Each row is a point. The window is the flat piece filled in between its corners: a triangle in 3 columns, a solid with four corners in 4, and so on. A path goes straight from each point to the next, and from the last back to the first. List the points from which the path goes on through the window.

Window (3 x 3):
[[ 41  23 -12]
 [-90 -25   0]
 [  4  -7 -36]]
Path:
(1): [ 23  40 -43]
(2): [ 55 -24 -29]
(3): [-66 -67  15]
(4): [-88  15 -34]
(5): [ 28  44 -27]
(6): [ 46 -15 -23]
(7): [ 22 -30  11]
(8): [-14  31  -2]
Through the window after points: none

Window (4 x 4):
[[-96  -3 -52  25]
 [ 53  49   5 -16]
 [ 17  30  51  15]
 [  0  -9  -2  30]]
Path:
(1): [ -5  -6  -2 -45]
(2): [ 18  14  16 -42]
(3): [41 74 -4 23]
(4): [-66  49 -22  68]
(5): [-36 -34  -6   2]
(6): [-40 -57  21  -6]
(7): [-39  39 -11  73]
(8): [28 66 25 54]
(9): [-13 -15  51 -28]
(10): [-53   7 -22  -4]
(11): [-22  32 -46  64]
(12): [52 55  4  9]
(13): [ 23  40  23 -29]
(14): [ 24   7   5 -22]
(15): [ 32  89 -32  29]
(16): [-28  51 -46  51]
Through the window after points: 8, 10

Window (6 x 6):
[[  38 -113  -49  -40   -2    3]
 [ -44  -17   46  -36  -21  -24]
 [  20   24   35   41   40   20]
 [ -27   45  -42  -16  -38   -5]
 [ -30  -32   63  107  -32  -20]
 [  49   41   41   57  -19    8]]
Path:
(1): [ 15  23  30  32 -19  33]
(2): [ 55  44  21  57   9 -51]
(3): [ 14  15  -7 -27  23 -47]
(4): [-20  20   8 -14 -36  32]
(5): [-36 -32  30  30 -44  50]
(6): [ 23 -51  14  32  14 -68]
(7): [ 34 -47 -23 -26 -26 -86]
(8): [-30 -47  27  -6 -43  52]
(9): [  1 -68 -39 -15 -56  77]
(10): [ 34 -57   4  -7  42 -60]
(11): [ -7  43  22  44 -19 -63]
(12): [-15  12  25  17 -16  59]
(13): [-26  -2  29   7 -30  64]
(14): [ 10 -29   7  -8   2 -39]
(15): [-13  52  42  40 -10 -55]
(16): [-23  40  41  49 -34  22]
Through the window after points: 1, 5, 9, 13

Window (8 x 8):
[[ 38  -2  24  35  31  -9   1   7]
 [-49 -37  12  36  13 -25 -65 -39]
 [ 29  16  22  79  23   4  74 -87]
 [ 10  21 -43  -9  51   8   1 -34]
 [ 31  14 -63 109   3  -6  30 -22]
 [-53 -12  27 -93   3 121 -10  44]
 [-33 -25   8  -8 -56 -65 -28 -16]
 [-13 -83   1 -87  17  92   5  20]]
Path:
(1): [-42   7  -2  26  54 -16  39   1]
(2): [ 38   4 -35  21   6  29  -6 -50]
(3): [  0 -25   4  12 -14 -12 -44 -26]
(4): [-90 -11  16  43  43 -53  26  -6]
(5): [-26 -19  -5   1  38   8  26  25]
(6): [  2   3  33 -15 -24  52 -18 -40]
(7): [ 10 -13 -28  -6   1  61 -17 -12]
(8): [-24 -18  -1  -8  16  17  10  25]
Through the window after points: 1, 3, 5

Window (9 x 9):
[[-28  -8  -1 -74 -40 -51  58 -68  13]
 [ 24 -47  65  14  20   8  45 -35 -63]
 [ 57  63   2  68 -10  64 -18  61 -51]
 [ 75  70   8  78  -8 -36 -24 -57   5]
 [-72 -24   3  36   5  -7  60 -37  36]
 [-29 -53 -10   1 -29  14  17 -71 -20]
 [-55  37  24 -21 -84 -60 -21  56 -69]
 [ 73 -48  67 -30 -48 -54   7   8  45]
 [-28   4  16  32  60  53 -35  46 -19]]
Path:
(1): [-29 -26 -40  13  28 -37  52 -22   4]
(2): [  3 -17 -16  -6   2 -40  20  16 -17]
(3): [ -5   6  66  -2 -53  15   3 -37  50]
(4): [ 14   0  81   5 -45  18  14 -37  -9]
(5): [ 13 -73 -17  -8  32 -45  43 -20 -35]
(6): [ 20 -41   0  -6 -22 -36  23 -38  -4]
(7): [-18 -19  40 -22 -43  10  12 -33   8]
(8): [-30   1  40  25 -35  15  20 -19  10]
Through the window after points: 4, 6, 8

Window (11 x 11):
[[ -38  -77   -9   35  -41  -54  -11  -36  -41   32  -12]
 [ -82   18   47   86    4   43   -1  -38   25  121 -112]
 [  45    5  -32   51   31  -25   47    9  -30   15  -13]
 [ -26    6  -48  -22    4  -32   43   39   59    7    4]
 [  79  -41  -22  -19   24  -27  -77   47   26   -4   10]
 [  13   -8   55   19   56  -29   48   19  -40  -47  -16]
 [  54  102   39   35  -55  -69  -27   20   41  -53   17]
 [  23   11  -36   29   -5   22    6   28   -5  -47   13]
 [ -17   95   21   18    2   17   -4   22  -26   52  -55]
 [  51    5   44   24  -42  -15   29   31  -14    0   21]
 [  67    4   14  -35   57   -1    0  -22    4  -21   32]]
Path:
(1): [ -7  26 -11  69  56 -41  20  24 -19   9  76]
(2): [ 61  -4 -24   9 -11  -6  38   3  -9   5 -75]
(3): [ 10  16  -5   4  -7 -13   9  12   0   1 -48]
(4): [-26  21  21  24  27 -22  23  21 -12  23  18]
(5): [ -3  12 -14  23  10 -17   8  17   0   3  24]
(6): [ 22 -13 -28 -20 -45  -8  32  30  45 -48 -76]
(7): [ 59 -12 -20  -1 -53  -7  16 -18  15 -53 -63]
(8): [-14  34  33  37  34 -52 -16  14  -7  41  54]
(9): [ -7  -9 -39  38  37 -52   8  44   0  29  50]
(10): [ 10  10  -1 -40 -16   0  30   5  47 -22 -48]
(11): [ 36   6   0   2 -32 -30   3   3  -2  -8 -20]
(12): [  9  31  25  66  23 -30 -13  19   4 -11  45]
Through the window after points: 1, 3, 5, 7, 9, 11

Window (12 x 12):
[[  33   93   24    8  -24   61   30   -3   30   -7  -12   38]
 [   4   50  -10   26   27  -32   36   -5   30   85   16   18]
 [  21    9  -33   69   21   44    6  -41   51    4  -34    0]
 [  57    4   50   31    8   27    3  -37  -10   65  -18   43]
 [  38   26   -1   29  -20   -5  -64   -9   61    6    8   43]
 [  10  -17   -7    4   94  -97   -6   23  -68  -66  -14  -67]
 [   5  -28  -56   -4   43  -95    8  -74  -72  -76   35  -28]
 [  -9   22   36  -29   11   15   -7  -61   72    3  -37    8]
 [ -26  -73  -34  -29  -12  -23   25   19   -4  -81  -28   15]
 [ -61  -32  -19    1  -81  -49  -11  -11  -39  -89  -70  -56]
 [  25  -19 -105  -53   77 -104  -22  -19 -102  -39  -47  -42]
 [ -33   59   22   31   38   72  -31  -16    9   57   15   56]]
Path:
(1): [-28  23   8   6  41 -66  -8 -16  -2 -35 -51  42]
(2): [  4 -26 -23  -9   3  -1   6 -20 -12 -32   4 -19]
(3): [ 26  -6 -31 -15 -16   1  16 -12 -23 -16  15 -52]
(4): [-10  33 -17  18  50 -40   4 -34 -15 -27 -54  36]
(5): [  7   7   0  33  33 -41   5 -25 -16 -29 -54  43]
(6): [-12   2 -38 -30  21  41  10 -17 -23  40  38 -66]
(7): [ 21  -7   1  -5   2  18   5 -11   8  52  18  -4]
(8): [ -6  40  -5  41  40 -54  19 -21  -7 -17 -45  49]
Through the window after points: 1, 7

Window (12 x 12):
[[ -54   -5  -12  -45   69   28   48    0    6    0  -44  -31]
 [ -43   50   35   -6   72   -6   46   -3   81  -19  -34  -24]
 [  20   -2   -5   24    9  -10 -100   33  -30   26   26   15]
 [ -40  -25   -6   33   20   -1   88   15   46   36  -19  -25]
 [ -50  -18  -29   38  -71   48    8   -2    8  -41   -7   -2]
 [   4   27   61  -26   40  -39   45  -12  -20    1  -31   -4]
 [  75  -11  -75   15   -9  -38  -79  -16  -19  -22   16   21]
 [  71   11  -28   48   -7   18  -97  -55  -39   34   -2  -13]
 [ -14  -16   19  -32   -5   62   76   17   61   -4   18  -35]
 [  38  -12   -1  -27    5  -62 -121  -63   -4   49  -13   31]
 [  -5   41  -71   13  -56   46    1    4    0   27   19   38]
 [ -42  -14   -7   23   28   45   51  -30   17  -14   43   29]]
Path:
(1): [  8 -19   9   3  -6   8   7   7  27  14 -25  38]
(2): [ 37 -11   6  37   3  21 -61 -17 -17  12 -35  32]
(3): [  9  43 -52  11 -23 -25   1 -42  19  26  76 -48]
(4): [-19   5 -11 -23   5   5  14 -19  15 -10  27 -27]
(5): [  9 -11  -3  13   7  39  19  10  20  10  -5  15]
(6): [ 36 -28 -15  50  -4  46 -23 -34 -16  27 -48  48]
(7): [  2  30 -31  -6 -12  -3 -25 -11   6  19  28 -16]
(8): [  8   0  -7 -28  -7 -34  10 -53  -8 -13  57 -20]
(9): [ 11  -2 -29  36  17  60 -14  16  49  22 -80  18]
(10): [ 11 -16  -6   8  23  53 -41  -3  -2  -4 -42  53]
(11): [ -5  12 -31  11 -12 -28 -13 -19   3  21  17  -6]
(12): [  5  -4 -37  13  17 -17 -18 -23   1  12  22 -52]
(13): [  9   6   8   9  -2  18 -13  19  14   7 -33  33]
(14): [ 16 -13   0  26   3  21  26  19   9   8 -30  38]
(15): [-25  25 -22  -8   0  -6  18 -18   7  18  13 -20]
(16): [ -3  23 -16  14 -11   1  -7 -29   5   8  36 -13]
Through the window after points: 4, 6, 14

Window (14 x 14):
[[  -8  -41  -21  -15  -25   49  -84  -21  -12  -17  -23  -10   43  -43]
 [ -49   29  -28  -35   -8   37   -9   36  -13   30   16  -59  -12  -36]
 [  16   22  -33   18   17   82  -61   66  -40  -14    6  -30    5   30]
 [ -16   36   21  -23  -84   80  -50   18  -57    3  -28  -29   30   18]
 [ -21  -35   99   14   62  -37   42  -33  -25  -19   -5   -4  -49   57]
 [ -35   16   44  -33   78   32   81  -66  -44  -67   -4   61  -30   50]
 [  56  -38  -23   13  -66   20    0  -15   59   39   -3   39  -25   15]
 [  -7  -28   77   65   -1   53   63  -83   32  -85   16   17  -53    8]
 [ -37   14    9  -25  -27   90  -75   58   44   24    7   -9   70   13]
 [ -22   64  -23   -1   -6   63  -89  -24   16   29  -36  -45    9   23]
 [ -39  -67   26    1   -3    7   68  -65   31 -108  -18    8  -65   87]
 [ -77   36  -25   39  -16   12  -40   15  -41    5   14   16   28   20]
 [  13   33   60   -7   31  -42   56  -44    6 -121   22    9  -17   47]
 [  18  -36   13   41  -44   18   22   14   80  -33 -100   43  -41  -20]]
Path:
(1): [-14 -23  -8  22  48  34  74 -35  17 -40 -26 -36  64  21]
(2): [ -10   25   48    6  -49   25  -48   16   -7  -26   13   42 -114   41]
(3): [ -39    5   23  -33  -22   29  -32   -3   78  -19   -1   77 -106   -6]
(4): [ -8 -26  25  34  -3   8  47 -50 -45 -27 -16 -37  50  45]
(5): [-16 -20  10  24   5  11   8 -15   1 -17 -33 -16  31  22]
(6): [-16 -19  39  -5  -8  26 -14 -36   6 -30  -7  14 -36   2]
(7): [-15  37  20 -51 -54  33 -36  21   8 -28  15  59 -90  20]
(8): [  1 -25 -10  21  -8  26  16 -22  17   6  -9 -11  16  16]
(9): [ -6  14 -19  40  12 -10  67 -49  -5 -46 -14 -25  40  26]
(10): [ -6 -16  60 -25 -29  74 -69  18 -19  -6 -15  24 -89  26]
(11): [-36  43  38   3 -36   4 -55  24 -22 -35   7  31 -71  -7]
(12): [-11 -19   6  21  13  13  19 -26  13 -18 -12 -25  37  37]
(13): [-21 -13  11   8  10  37  11 -20  -3  -7 -21   3  50  35]
(14): [ -4  22  11  -7   2  38 -26  -2 -17 -18   5  12 -35  -6]
(15): [-11  26  32 -12  -4  60  -7   5  -1 -46  16  33 -73  17]
(16): [-13  -4   0   7  33  25  21 -18 -23 -29 -30   3  28  34]
Through the window after points: 7, 15

Window (14 x 14):
[[ -23  -16   33  -17    1  -12   -5   12   -3   27  -12    7  -28  -19]
 [  -9   26    3   -7   46  -63  -11  -23  -46   27   14  -17   30    4]
 [   4  -20   48   56  -35   55  -10  -57   11   -2   23   38   -1   -3]
 [ -11  -57   -7  -18  -17    7    8   14  -34  -40  -10   11  -14   -1]
 [ -24   42 -121  101   -5   -4  -55   74  -97   23   28  -10  -57   -9]
 [   0   20   21  -34   22   19   22    5  -10   -6   24    4  -12    1]
 [ -23  -33  -10  -16   50   13   14  -20    7  -21  -19  -14  -19  -30]
 [  24  -22  -18  -12  -25   17   59   12   21   20  -25  -72   32  -20]
 [  -6   -4  -41   11  -30  -16   26   15   -6  -22  -11   37  -26  -36]
 [  -8  -27   -7  -25   -4  -24    2  -15   23  -38    4  -25  -44    3]
 [  39  -43   21   -1   -8   11   11   -8   14   20   47    3   17  -40]
 [ -30   -1  -48    4  -34    0  -23   33    2   -7   15   -8   29  -31]
 [  31  -24   -9  -28   10    4   -7   19   24  -16  -34   15   -6    1]
 [  11  -21  -25  -19  -28   37  -11  -47  -16   22   11   -4  -15  -21]]
Path:
(1): [ 10  15  -1   1 -37  18 -51  -5 -32 -41 -38  -7  24 -55]
(2): [ -5 -13  -5 -18  65 -52  37  -6  -2  48  38  -4  -8  36]
(3): [-48 -23 -49 -13  24 -24  32   5   5  17 -13  35  17  26]
(4): [ 19 -17   3   8 -27  18 -17  -5  -6 -11   5 -25 -11 -40]
(5): [ 25  20 -40  25  -8  25 -14   8 -58 -46  -6 -32 -38 -59]
(6): [-25 -22 -14  23   2 -14 -12  14   0  42  22  29   3  29]
(7): [-33 -52 -47   9  11   6   8  22  -5  17  22   9  -7  20]
(8): [ 21  38 -13 -16 -11 -21 -12   5 -29 -26 -18 -29 -19 -57]
(9): [  7  15   7  14  -5 -45 -20   3 -63 -59 -18  15  -9 -61]
(10): [-14 -27 -26  -5  -2  13  18  18  13   8   5  -3 -14   3]
(11): [-28 -50 -10 -13   7   4  13 -11   6  30   4  19 -15   2]
(12): [ 22   3 -11   9 -20  11  -2  16  -2 -41  -7 -21 -21 -30]
(13): [  8 -12 -10  -2 -19   1  -8   0   1 -28 -18 -18 -27 -28]
(14): [-31 -28 -20  -3  12 -18  34 -14   9  13  50  26 -10  33]
(15): [-22 -32 -23  -6  14   4  12  -3   6   4  17  10   0  -2]
(16): [ 24  12   2 -11 -22 -22 -19 -14 -13 -45 -26 -45 -63 -30]
Through the window after points: 1, 5, 13, 15
